Each point is reached from the start by the listed moves, each made 0, 1 or 2 times, or once backwards (-1), plus a little noise. Say if it took an odd or an even number of moves. Then give how often each move was made.

Moves:
(1): [11 -4  2 18]
(2): [  8 -12  12  15]
Start: [-8  6 -4  9]
Points:
[-14  18 -17  -7] => odd (0, -1)
[  8 -20  20  38] => even (0, 2)
[ 20 -15  11  60] => odd (2, 1)
[ 2  3 -1 28] => odd (1, 0)

Moves:
(1): [ -5  -2   3   1  -6   9   6  -4  -7 -10  13   6  -8]
(2): [ 14 -12  -3   5  13   8   3  -3  -6  17   1  -9   8]
(3): [-3  4  6  4  5 11  0  3  2 -4  2 -1 -8]
(4): [-20  -5   0  11  -4 -24  -7  -8 -11  -8   5  -3  -4]
(5): [  7  -3   1  -2  -4   9   1  -2   3   1   0 -10   7]
(6): [ -3 -10   0   2  -1  -1  -3   1 -12 -12   1   2  -2]
(7): [-12  -7  -2   5  -8   2  11   6  11  -8  -4  -5   4]
(8): [-6 -2 12 -3  3  2  0 -5 -1  8 -4  1 -1]
(9): [ -2   1  -9  -8   3  12  -1 -18   4   4   3   3   8]
(10): [13 -8  0 -7  0 -8 -6 -1 -7  1 -5  1 -8]
(11): [-10  -7  -9  -7  18   7   2  16   7   2   7   2  -2]
Start: [ 3 -1  4  5 -5 -6  2 -2  3 10  2 -2  2]
Points:
[  3 -24   7   9 -25   3  -1 -28 -18 -23  -7  -2  -4] => odd (0, 0, 1, 0, 0, 2, 1, 0, 1, 1, -1)
[  3 -33 -29 -20 -16  30  14  23  36 -30 -14 -17  23] => odd (-1, -1, 0, -1, 2, 2, 2, -1, 1, 1, 1)
[-20 -42  -8  50 -45 -40   2 -30 -34 -26  10 -43  35] => even (0, 1, -1, 2, 2, 2, 1, -1, 0, -1, -1)
[-54 -37 -24  15  58  22  12 -23  32  60  21 -41  40] => odd (-1, 2, 1, 2, 1, -1, 1, 1, 2, -1, 2)
[  7  -1  36  13 -43   2  19  23  11 -38 -15  11 -46] => even (1, -1, 2, -1, -1, 0, 2, 0, -1, 2, -1)
[ 24 -32   1 -21 -35  36  11 -54 -12  -6  -3   3  23] => even (1, 0, -1, -1, 1, 2, 1, 1, 2, 1, -1)
[ 27 -10  29 -33  -2 -24 -19  10   1  33 -13  -6 -13] => even (0, -1, -1, 0, 2, -1, -1, 2, -1, 2, 1)
